Every row gives one point. Each copy is the shape, with its points in the same order, turned, moved and blurred by noise. Is it also mirrored, or only turned?

Shape (6 x 3):
2.4 0.8 -0.9

6.0 2.7 -2.3

0.7 1.8 0.5

-1.9 -4.1 0.2

5.1 1.2 -1.7

-4.7 -2.8 -2.3
Copy 1 (6 x 3):
1.3 0.8 -0.1

4.9 1.1 -3.6

1.3 1.9 1.9

-3.5 -2.1 3.6

3.4 0.4 -2.6

-6.2 0.3 1.6
Copy 1 is: only turned
Copy 2 (6 x 3):
1.9 -0.9 -2.1

4.5 -0.1 -5.6

1.6 1.0 -0.1

-2.1 -2.7 2.5

3.5 -2.3 -4.1

-5.7 -1.1 -0.1
Copy 2 is: only turned
Copy 3 (6 x 3):
2.1 1.2 -1.8

4.7 1.6 -5.0

1.0 3.3 -0.3

-2.2 -2.0 1.9

4.6 0.7 -3.6

-5.6 -1.1 0.3
Copy 3 is: only turned

Shape (9 x 4):
0.4 -3.2 -3.1 -2.7

-3.0 2.7 6.0 -3.3

-1.9 -1.6 -3.7 0.5

1.2 -1.8 4.9 0.1

2.2 -3.5 0.6 2.2

-3.4 2.5 2.7 -5.0

1.4 -3.7 -1.2 -0.8

2.1 -2.4 3.2 1.5

2.1 1.5 -2.3 -3.6
Copy 1 (9 x 4):
-0.2 -3.8 -1.8 2.4

-5.3 3.1 -2.4 -5.9

-0.3 -0.7 -1.9 3.7

-4.5 -0.2 2.2 -2.4

-1.7 -1.2 3.2 1.8

-3.4 1.0 -4.9 -4.3

-1.3 -3.6 0.3 2.1

-3.7 -0.5 4.0 -0.8

2.1 -2.3 -2.4 -1.7
Copy 1 is: only turned
Copy 2 (9 x 4):
5.1 -0.2 1.6 -0.2

-6.2 -0.6 3.2 -2.4

2.6 1.0 0.6 4.0

-2.0 -3.5 -1.9 -2.1

2.2 -2.5 -4.1 0.1

-4.0 1.2 4.7 -1.9

4.1 -1.9 -0.6 0.0

-0.1 -3.5 -3.7 -0.7

2.4 3.3 0.6 -2.8
Copy 2 is: mirrored
Copy 3 (9 x 4):
-1.1 -4.0 2.8 -2.6

-3.0 1.2 -7.1 -2.1

-1.3 -0.3 4.0 -1.8

-1.9 -4.0 -4.3 1.7

-0.1 -4.2 1.0 2.9

-2.9 1.7 -5.4 -4.1

-0.7 -4.3 2.0 -1.3

-0.4 -4.0 -1.9 2.3

2.6 -1.8 -0.6 -4.9
Copy 3 is: mirrored
